Each row is a point. To make a cloud, some directions were put in groups of two or more. Within a group, all points are equally far from the middle, so they leave a hole (a ring in 2 directions, a hollow ball in 3). The other directions are filled evenly. Then the cloud was stretched, turned, moved and blurred a little. How many holes are there, and how many directions does each take, smallest first?
In the rows, zero is written as 128.

Cloud:
110; 91
83; 126
184; 129
101; 168
146; 82
120; 176
138; 175
147; 174
185; 120
84; 127
167; 162
157; 167
181; 140
94; 163
Holes: 1 (2)

Cloud:
168; 94; 149
103; 185; 128
108; 170; 144
86; 166; 141
142; 183; 90
174; 159; 178
170; 160; 102
99; 138; 154
200; 130; 83
154; 67; 111
122; 143; 84
147; 171; 153
201; 103; 111
187; 171; 73
144; 102; 168
130; 142; 153
171; 155; 115
175; 156; 129
111; 106; 154
91; 98; 164
Holes: 0

Cloud:
191; 172; 136; 103; 124; 125
119; 117; 154; 120; 67; 90
91; 173; 155; 95; 78; 185
187; 153; 138; 166; 78; 178
186; 79; 109; 158; 79; 96
83; 103; 108; 136; 74; 142
111; 143; 84; 77; 77; 191
145; 150; 114; 112; 60; 189
168; 119; 138; 137; 96; 142
110; 203; 165; 154; 66; 182
159; 78; 78; 144; 127; 188
131; 182; 100; 102; 126; 117
131; 152; 111; 133; 152; 171
204; 159; 140; 138; 86; 122
167; 98; 96; 96; 79; 99
127; 160; 117; 79; 79; 158
149; 103; 173; 109; 60; 141
172; 116; 93; 113; 83; 163
121; 176; 90; 84; 110; 156
162; 81; 130; 147; 57; 199
104; 104; 122; 92; 160; 103
126; 105; 120; 130; 75; 126
175; 161; 120; 135; 83; 183
199; 80; 165; 162; 114; 96
142; 177; 69; 102; 142; 105
196; 94; 126; 130; 101; 116
102; 182; 130; 102; 100; 109
124; 138; 105; 74; 103; 108
181; 109; 168; 158; 109; 132
176; 153; 127; 149; 133; 104
96; 145; 88; 91; 117; 109
121; 165; 140; 107; 102; 171
135; 81; 153; 156; 107; 105
188; 142; 88; 104; 91; 183
119; 196; 172; 104; 92; 186
113; 203; 137; 105; 85; 171
171; 148; 152; 160; 90; 141
180; 153; 124; 152; 105; 86
191; 158; 165; 153; 131; 105
151; 92; 121; 144; 72; 140
131; 192; 118; 141; 99; 165
141; 97; 136; 177; 151; 119
126; 157; 161; 175; 157; 153
116; 128; 143; 146; 94; 111
147; 124; 141; 169; 157; 166
184; 167; 79; 158; 141; 137
116; 153; 87; 123; 85; 90
107; 166; 70; 89; 65; 116
167; 162; 96; 105; 78; 100
185; 142; 78; 102; 57; 198
203; 94; 84; 154; 129; 159
152; 100; 140; 112; 122; 123
Holes: 0

Cloud, 88 rows:
152; 69; 102; 194; 123; 101; 134; 121
112; 162; 79; 136; 169; 103; 112; 170
124; 141; 105; 105; 141; 172; 87; 134
141; 99; 111; 121; 94; 109; 177; 144
114; 89; 170; 126; 135; 79; 177; 105
176; 188; 182; 151; 131; 170; 132; 125
190; 166; 177; 204; 137; 98; 116; 87
155; 84; 109; 178; 98; 119; 124; 136
108; 186; 141; 108; 152; 123; 175; 86
132; 157; 119; 140; 163; 149; 146; 172
150; 164; 148; 165; 151; 99; 79; 184
99; 147; 186; 118; 153; 110; 103; 164
120; 82; 109; 108; 151; 195; 91; 139
143; 153; 106; 185; 205; 168; 179; 103
196; 114; 110; 182; 111; 169; 65; 173
172; 171; 153; 92; 98; 177; 130; 98
153; 96; 88; 182; 177; 145; 109; 97
141; 44; 157; 157; 131; 114; 116; 142
159; 152; 195; 186; 112; 130; 118; 174
159; 96; 136; 117; 141; 172; 63; 159
135; 138; 129; 114; 84; 66; 207; 180
151; 155; 73; 136; 127; 165; 92; 137
182; 139; 142; 129; 100; 182; 162; 129
153; 116; 126; 169; 140; 196; 105; 134
107; 144; 166; 203; 113; 160; 172; 181
122; 111; 107; 196; 96; 130; 157; 101
140; 118; 148; 125; 165; 109; 116; 102
183; 113; 99; 115; 82; 107; 105; 170
111; 101; 50; 157; 104; 123; 130; 145
102; 133; 124; 101; 194; 91; 96; 93
139; 105; 189; 161; 135; 125; 121; 134
121; 106; 179; 99; 119; 86; 150; 120
191; 145; 78; 94; 121; 95; 112; 122
88; 148; 153; 156; 161; 120; 149; 152
154; 123; 65; 93; 178; 80; 88; 133
159; 139; 130; 154; 165; 91; 111; 95
156; 169; 86; 133; 120; 168; 72; 91
109; 104; 136; 205; 136; 161; 148; 83
152; 141; 72; 202; 152; 145; 197; 100
92; 150; 74; 179; 146; 178; 115; 196
139; 75; 152; 146; 188; 205; 127; 136
148; 184; 122; 142; 124; 110; 85; 99
108; 120; 167; 204; 148; 108; 162; 110
145; 118; 157; 177; 202; 112; 154; 139
156; 138; 138; 160; 193; 126; 49; 108
144; 127; 155; 89; 144; 130; 127; 176
165; 165; 142; 210; 103; 101; 170; 115
132; 177; 135; 166; 147; 83; 169; 161
119; 122; 104; 175; 130; 81; 99; 199
148; 81; 127; 126; 193; 169; 89; 120
218; 101; 119; 134; 100; 173; 155; 105
113; 174; 167; 114; 188; 154; 154; 122
169; 143; 132; 121; 93; 106; 159; 98
86; 142; 76; 129; 87; 170; 110; 126
152; 130; 201; 192; 165; 97; 92; 125
164; 142; 182; 136; 151; 108; 126; 156
116; 67; 97; 183; 155; 189; 97; 154
109; 164; 126; 102; 118; 158; 96; 67
119; 155; 112; 181; 102; 117; 204; 136
159; 125; 84; 134; 96; 139; 176; 101
168; 172; 184; 187; 174; 159; 83; 138
152; 109; 107; 163; 167; 138; 97; 147
135; 167; 133; 160; 114; 192; 97; 181
146; 136; 173; 154; 89; 75; 123; 151
115; 60; 129; 188; 196; 116; 118; 115
168; 210; 107; 95; 160; 124; 94; 132
173; 76; 155; 95; 110; 165; 115; 130
165; 136; 69; 194; 95; 99; 119; 95
95; 162; 60; 196; 102; 139; 107; 111
104; 130; 134; 102; 175; 138; 164; 122
175; 148; 177; 92; 164; 115; 110; 68
172; 163; 131; 137; 106; 128; 140; 78
76; 147; 119; 181; 171; 156; 92; 92
173; 80; 104; 189; 88; 185; 113; 106
180; 116; 89; 160; 125; 137; 130; 135
159; 184; 118; 109; 119; 86; 137; 136
102; 143; 159; 200; 185; 170; 146; 88
192; 132; 148; 86; 194; 116; 122; 113
128; 129; 115; 177; 116; 69; 108; 119
181; 184; 85; 166; 165; 166; 104; 124
130; 63; 143; 168; 103; 132; 187; 143
89; 140; 137; 183; 184; 128; 95; 146
192; 126; 162; 155; 150; 133; 116; 132
95; 88; 116; 95; 182; 172; 117; 63
100; 126; 133; 141; 146; 99; 119; 185
119; 92; 82; 216; 189; 176; 167; 90
175; 98; 118; 203; 123; 117; 112; 86
136; 108; 191; 124; 97; 133; 158; 142
Holes: 0

Cloud:
158; 116; 110; 118; 123; 142; 188; 91; 134
130; 124; 45; 160; 97; 94; 99; 149; 100
123; 142; 185; 134; 92; 184; 110; 137; 178
114; 124; 136; 183; 119; 118; 81; 49; 166
131; 176; 115; 103; 129; 113; 79; 51; 123
87; 141; 174; 114; 139; 103; 63; 93; 135
100; 93; 162; 148; 112; 172; 90; 159; 97
74; 79; 109; 133; 118; 135; 133; 152; 174
167; 70; 86; 80; 103; 138; 116; 103; 90
179; 128; 74; 120; 120; 74; 65; 129; 102
144; 118; 129; 84; 119; 87; 92; 175; 79
117; 108; 136; 117; 130; 158; 81; 52; 151
140; 136; 104; 139; 55; 110; 77; 51; 159
107; 181; 129; 107; 101; 123; 111; 156; 184
126; 121; 127; 107; 139; 32; 77; 151; 152
119; 92; 103; 169; 47; 122; 76; 123; 173
127; 128; 142; 198; 132; 125; 77; 113; 78
186; 169; 150; 108; 131; 146; 69; 87; 111
160; 141; 96; 121; 44; 104; 88; 158; 166
87; 85; 116; 117; 126; 121; 171; 107; 82
104; 157; 141; 95; 87; 103; 45; 148; 113
132; 155; 123; 93; 158; 111; 82; 101; 65
116; 172; 144; 138; 94; 136; 27; 139; 146
149; 49; 96; 118; 134; 91; 130; 137; 151
150; 159; 109; 157; 100; 144; 49; 63; 169
120; 159; 165; 107; 54; 167; 80; 128; 150
128; 83; 65; 115; 162; 106; 80; 143; 142
155; 150; 158; 172; 98; 80; 51; 90; 147
161; 110; 103; 172; 123; 185; 154; 139; 111
75; 104; 114; 160; 110; 173; 117; 164; 103
170; 105; 102; 148; 33; 100; 100; 160; 110
116; 143; 173; 158; 111; 107; 47; 107; 92
202; 152; 143; 114; 151; 121; 116; 80; 117
83; 98; 126; 176; 120; 152; 119; 71; 94
121; 115; 142; 162; 28; 129; 77; 152; 112
132; 153; 124; 95; 134; 90; 176; 110; 110
186; 145; 138; 84; 123; 96; 50; 139; 136
82; 175; 95; 117; 105; 159; 134; 103; 132
158; 90; 136; 93; 135; 87; 92; 164; 92
117; 167; 179; 103; 53; 120; 114; 99; 135
82; 155; 192; 149; 143; 136; 97; 131; 148
151; 78; 156; 147; 56; 143; 93; 132; 183
180; 106; 164; 171; 68; 144; 116; 163; 116
183; 129; 163; 137; 136; 95; 143; 74; 156
89; 142; 136; 112; 132; 140; 41; 156; 160
163; 149; 195; 134; 80; 159; 104; 158; 76
113; 172; 160; 111; 134; 159; 140; 146; 137
116; 151; 141; 90; 174; 111; 119; 77; 148
141; 169; 174; 93; 111; 68; 76; 129; 157
163; 142; 185; 92; 142; 118; 124; 101; 77
111; 141; 138; 77; 134; 83; 133; 150; 172
99; 85; 104; 186; 64; 149; 134; 103; 104
105; 138; 107; 99; 152; 144; 163; 139; 97
147; 113; 76; 95; 122; 122; 60; 156; 142
190; 142; 109; 151; 67; 101; 51; 144; 182
105; 103; 61; 103; 106; 85; 102; 154; 118
169; 152; 113; 162; 49; 164; 160; 127; 116
141; 181; 145; 123; 72; 132; 164; 90; 135
166; 61; 140; 131; 61; 146; 147; 117; 129
173; 190; 133; 166; 82; 131; 142; 119; 127
140; 127; 169; 173; 90; 65; 65; 129; 162
150; 100; 102; 112; 89; 81; 153; 166; 148
134; 138; 62; 108; 144; 100; 65; 147; 131
127; 108; 157; 97; 105; 96; 162; 158; 80
85; 140; 136; 126; 124; 189; 127; 96; 148
122; 176; 61; 168; 99; 146; 77; 110; 134
96; 109; 104; 106; 162; 91; 80; 67; 155
109; 190; 104; 165; 93; 119; 66; 113; 56
125; 125; 64; 154; 79; 184; 146; 90; 110
111; 145; 148; 152; 110; 77; 42; 105; 99
178; 100; 117; 138; 150; 187; 82; 118; 165
87; 156; 72; 159; 134; 72; 76; 94; 125
135; 138; 64; 148; 102; 175; 120; 124; 174
128; 110; 107; 156; 63; 97; 128; 159; 182
64; 90; 129; 178; 140; 85; 105; 117; 160
104; 76; 68; 147; 154; 138; 76; 117; 131
132; 116; 124; 64; 70; 84; 65; 104; 120
196; 75; 140; 111; 98; 119; 64; 105; 146
120; 166; 112; 156; 83; 88; 84; 61; 168
140; 101; 95; 132; 91; 58; 132; 164; 117
121; 88; 57; 140; 134; 99; 136; 84; 163
85; 98; 137; 192; 124; 95; 79; 135; 114
118; 78; 132; 183; 128; 101; 133; 120; 83
95; 104; 151; 166; 135; 142; 149; 94; 77
156; 70; 171; 144; 78; 155; 102; 156; 152
168; 135; 122; 97; 139; 171; 125; 164; 133
114; 123; 87; 86; 164; 131; 122; 96; 110
167; 163; 171; 86; 74; 106; 78; 65; 104
103; 149; 81; 89; 60; 110; 128; 147; 122
145; 101; 82; 139; 145; 138; 167; 157; 127
92; 70; 106; 148; 154; 121; 65; 88; 147
148; 136; 97; 179; 142; 64; 118; 134; 96
153; 133; 108; 152; 44; 62; 89; 120; 138
189; 132; 99; 129; 66; 178; 116; 97; 161
176; 70; 97; 94; 96; 138; 115; 75; 110
168; 152; 168; 118; 149; 119; 46; 98; 130
173; 151; 85; 107; 77; 135; 75; 54; 126
132; 77; 131; 66; 116; 143; 119; 134; 126
134; 128; 102; 113; 194; 116; 116; 139; 102
142; 76; 111; 82; 74; 137; 147; 93; 135
Holes: 1 (8)

Cloud, 107 rows:
120; 56; 141; 110; 118; 118; 98; 95; 206
110; 59; 148; 77; 146; 125; 134; 153; 122
95; 110; 122; 170; 92; 155; 116; 173; 177
199; 133; 116; 144; 149; 98; 65; 153; 165
94; 108; 130; 134; 126; 121; 46; 154; 154
97; 142; 132; 56; 78; 96; 159; 133; 157
129; 124; 196; 140; 84; 151; 151; 144; 184
85; 97; 114; 88; 79; 163; 144; 95; 180
195; 123; 82; 121; 155; 171; 140; 101; 141
122; 121; 129; 153; 141; 78; 141; 70; 94
172; 70; 97; 100; 102; 120; 163; 130; 167
183; 113; 109; 68; 176; 165; 136; 90; 172
122; 95; 80; 134; 169; 185; 130; 134; 143
110; 127; 57; 117; 183; 155; 140; 104; 159
91; 104; 86; 118; 144; 105; 71; 77; 128
82; 102; 149; 71; 85; 115; 88; 151; 118
162; 118; 147; 70; 134; 162; 55; 92; 164
137; 135; 137; 174; 175; 101; 120; 181; 130
89; 187; 87; 147; 87; 123; 85; 116; 123
94; 114; 54; 122; 79; 124; 114; 116; 173
145; 149; 114; 94; 105; 93; 204; 100; 135
145; 88; 148; 147; 117; 118; 59; 172; 155
76; 131; 106; 98; 148; 74; 95; 161; 130
147; 118; 215; 127; 143; 129; 155; 132; 145
134; 127; 43; 110; 146; 174; 99; 121; 154
130; 137; 101; 73; 152; 69; 107; 165; 146
118; 198; 111; 75; 137; 179; 156; 84; 99
166; 128; 137; 81; 166; 196; 108; 174; 146
180; 121; 163; 116; 149; 154; 183; 139; 121
102; 129; 103; 112; 182; 157; 49; 113; 195
144; 75; 162; 141; 84; 103; 148; 106; 104
110; 147; 95; 170; 101; 124; 106; 66; 168
143; 135; 98; 137; 108; 52; 107; 143; 127
157; 136; 173; 116; 122; 140; 184; 69; 142
172; 158; 112; 82; 146; 115; 120; 181; 86
123; 162; 136; 109; 200; 91; 152; 168; 180
163; 75; 97; 93; 161; 93; 153; 117; 133
77; 168; 133; 120; 194; 161; 157; 137; 187
161; 101; 121; 55; 168; 113; 76; 140; 148
137; 187; 123; 87; 210; 147; 119; 108; 177
189; 115; 102; 88; 128; 178; 91; 89; 101
100; 142; 104; 84; 98; 133; 140; 164; 218
85; 141; 136; 104; 133; 151; 76; 53; 123
152; 176; 126; 115; 66; 169; 162; 71; 117
140; 129; 91; 55; 98; 76; 176; 91; 125
176; 129; 113; 151; 200; 136; 93; 163; 137
116; 93; 171; 158; 132; 85; 104; 121; 103
137; 86; 54; 127; 83; 128; 114; 85; 111
92; 94; 121; 78; 155; 102; 166; 136; 194
107; 160; 95; 137; 132; 105; 124; 195; 202
80; 79; 122; 98; 152; 125; 154; 163; 167
126; 96; 158; 104; 111; 161; 103; 195; 140
167; 141; 142; 80; 89; 164; 131; 189; 124
77; 192; 143; 122; 132; 124; 158; 161; 103
149; 172; 156; 119; 161; 147; 138; 52; 120
161; 154; 74; 87; 185; 172; 141; 136; 157
148; 153; 141; 149; 127; 123; 114; 43; 112
146; 98; 110; 80; 179; 103; 159; 172; 144
156; 137; 190; 169; 97; 121; 159; 150; 176
145; 100; 109; 126; 194; 127; 148; 190; 169
78; 118; 95; 83; 150; 134; 141; 192; 128
74; 137; 58; 127; 83; 118; 159; 96; 142
119; 110; 117; 155; 160; 62; 130; 99; 200
138; 185; 146; 154; 83; 137; 130; 167; 95
116; 123; 127; 189; 175; 157; 140; 170; 157
170; 85; 120; 63; 126; 114; 70; 117; 127
160; 146; 153; 59; 110; 90; 123; 71; 106
107; 151; 128; 61; 157; 147; 149; 188; 161
117; 88; 123; 39; 133; 145; 177; 99; 116
149; 55; 139; 114; 112; 109; 155; 140; 95
143; 75; 74; 124; 121; 167; 145; 109; 159
120; 119; 125; 193; 155; 172; 152; 149; 161
135; 134; 118; 70; 164; 112; 175; 80; 195
111; 83; 134; 158; 140; 79; 132; 154; 116
95; 177; 86; 80; 132; 132; 86; 162; 157
183; 100; 130; 90; 69; 155; 128; 89; 166
133; 130; 74; 117; 141; 111; 200; 116; 127
124; 172; 60; 90; 156; 160; 150; 96; 157
102; 151; 141; 58; 151; 154; 155; 57; 95
177; 110; 136; 86; 161; 118; 171; 173; 135
164; 68; 135; 137; 186; 115; 113; 131; 134
170; 174; 123; 119; 137; 147; 135; 166; 57
147; 74; 142; 55; 163; 129; 142; 135; 110
124; 169; 158; 135; 119; 217; 117; 90; 181
162; 115; 92; 79; 133; 152; 66; 159; 80
155; 84; 127; 91; 114; 128; 141; 199; 140
128; 92; 119; 41; 149; 158; 169; 106; 98
149; 83; 135; 72; 162; 137; 61; 123; 138
73; 166; 88; 114; 126; 162; 134; 168; 186
113; 87; 164; 148; 175; 127; 76; 79; 168
165; 139; 57; 129; 113; 180; 128; 140; 96
122; 152; 161; 83; 87; 136; 68; 81; 109
153; 135; 110; 189; 137; 184; 144; 144; 152
104; 148; 136; 156; 134; 194; 112; 72; 120
132; 158; 128; 59; 152; 71; 121; 143; 126
170; 93; 117; 44; 129; 126; 134; 72; 99
182; 173; 158; 137; 121; 154; 110; 177; 115
117; 147; 124; 163; 118; 130; 60; 77; 118
113; 149; 88; 155; 183; 135; 75; 113; 136
138; 140; 109; 81; 201; 82; 127; 122; 149
105; 124; 150; 155; 150; 162; 126; 54; 123
126; 115; 88; 159; 106; 182; 80; 160; 196
152; 83; 69; 112; 99; 165; 150; 124; 160
93; 112; 112; 132; 184; 112; 81; 162; 127
71; 134; 98; 139; 175; 182; 132; 144; 173
100; 140; 141; 181; 199; 134; 145; 149; 161
96; 174; 142; 145; 124; 172; 86; 116; 69
Holes: 2 (4, 4)

Cloud (90 x 9):
134; 162; 123; 140; 104; 88; 127; 54; 150
115; 173; 154; 178; 119; 71; 81; 97; 129
201; 90; 155; 118; 129; 129; 120; 111; 102
102; 198; 141; 199; 72; 92; 127; 160; 126
150; 162; 145; 234; 115; 115; 112; 114; 165
109; 173; 159; 195; 48; 139; 89; 103; 94
87; 216; 103; 162; 117; 108; 114; 146; 105
110; 165; 120; 163; 97; 105; 89; 214; 91
139; 158; 135; 163; 50; 150; 109; 58; 138
80; 145; 123; 184; 83; 73; 79; 117; 137
110; 185; 117; 173; 126; 151; 154; 116; 64
177; 198; 117; 122; 137; 115; 139; 89; 131
124; 135; 104; 121; 134; 117; 96; 180; 163
93; 120; 170; 174; 155; 120; 140; 157; 108
84; 163; 133; 112; 60; 148; 141; 168; 150
98; 87; 127; 136; 127; 78; 162; 68; 120
175; 173; 126; 151; 87; 168; 113; 77; 120
151; 124; 86; 143; 139; 93; 57; 136; 104
81; 143; 80; 178; 123; 131; 79; 166; 124
135; 178; 128; 137; 85; 113; 125; 113; 203
139; 113; 121; 132; 104; 152; 77; 133; 54
73; 139; 157; 190; 65; 159; 158; 119; 99
114; 168; 76; 217; 66; 117; 134; 116; 133
125; 138; 176; 125; 162; 114; 105; 111; 171
196; 137; 187; 186; 86; 152; 137; 145; 122
117; 151; 85; 201; 64; 167; 157; 132; 120
173; 114; 159; 106; 144; 108; 138; 121; 166
185; 158; 117; 136; 123; 102; 76; 161; 156
165; 153; 105; 171; 147; 47; 166; 115; 99
137; 109; 149; 240; 86; 104; 119; 120; 96
131; 147; 143; 84; 163; 124; 119; 158; 134
127; 107; 121; 228; 149; 89; 116; 102; 136
153; 164; 160; 123; 77; 79; 115; 79; 123
129; 231; 110; 182; 104; 116; 111; 121; 77
127; 136; 181; 191; 88; 187; 122; 166; 148
111; 142; 186; 194; 157; 120; 121; 139; 82
141; 185; 155; 95; 57; 162; 119; 131; 116
155; 92; 152; 99; 132; 93; 109; 142; 132
129; 137; 125; 88; 142; 177; 127; 100; 139
148; 182; 95; 190; 119; 79; 135; 96; 140
175; 145; 110; 135; 153; 115; 109; 89; 161
61; 139; 134; 117; 102; 81; 141; 113; 134
140; 168; 71; 151; 64; 118; 102; 92; 120
163; 154; 155; 143; 146; 174; 74; 141; 71
74; 141; 144; 116; 161; 104; 114; 130; 123
159; 192; 160; 97; 126; 130; 163; 99; 137
144; 126; 90; 204; 90; 143; 146; 101; 77
148; 161; 97; 90; 85; 155; 109; 124; 154
92; 156; 162; 183; 94; 130; 151; 169; 75
82; 128; 110; 120; 119; 101; 107; 177; 138
137; 170; 75; 190; 126; 123; 128; 116; 56
68; 130; 120; 116; 49; 157; 106; 148; 132
158; 136; 103; 110; 110; 161; 134; 105; 62
161; 113; 119; 165; 53; 122; 114; 123; 194
107; 167; 151; 109; 53; 117; 115; 97; 105
149; 190; 172; 153; 69; 157; 132; 97; 70
100; 109; 144; 177; 124; 104; 64; 67; 113
79; 145; 176; 99; 94; 111; 115; 128; 136
169; 124; 179; 137; 110; 168; 119; 182; 87
61; 116; 78; 172; 117; 102; 158; 147; 131
139; 146; 191; 144; 74; 120; 68; 105; 135
127; 133; 206; 162; 77; 118; 141; 159; 141
118; 184; 189; 183; 141; 164; 114; 143; 82
110; 129; 164; 121; 163; 127; 118; 123; 185
120; 78; 111; 119; 143; 129; 136; 85; 91
83; 147; 115; 137; 123; 63; 117; 158; 110
98; 163; 108; 144; 33; 152; 104; 101; 112
115; 160; 91; 194; 96; 123; 147; 171; 58
134; 188; 131; 122; 163; 145; 167; 172; 101
128; 100; 136; 149; 184; 152; 125; 111; 124
178; 144; 110; 115; 102; 118; 199; 138; 115
124; 141; 174; 132; 147; 65; 105; 124; 140
110; 179; 125; 183; 94; 168; 88; 157; 188
155; 144; 167; 135; 98; 160; 101; 63; 171
129; 238; 128; 170; 108; 131; 118; 194; 113
115; 82; 133; 108; 90; 106; 104; 146; 100
104; 163; 172; 90; 94; 145; 131; 118; 83
161; 134; 129; 224; 53; 111; 97; 106; 137
113; 212; 101; 133; 90; 70; 115; 144; 97
158; 155; 106; 183; 169; 123; 97; 182; 109
97; 160; 141; 176; 81; 129; 50; 163; 110
89; 133; 120; 183; 73; 165; 119; 160; 74
160; 81; 150; 154; 69; 99; 109; 84; 96
131; 117; 176; 112; 85; 165; 83; 132; 159
142; 129; 88; 150; 154; 137; 181; 102; 117
103; 159; 182; 127; 87; 154; 73; 97; 163
87; 95; 134; 141; 84; 149; 149; 100; 76
139; 85; 135; 185; 104; 188; 130; 152; 147
133; 107; 143; 185; 172; 84; 135; 131; 89
146; 88; 107; 176; 82; 122; 71; 112; 74
Holes: 2 (4, 4)
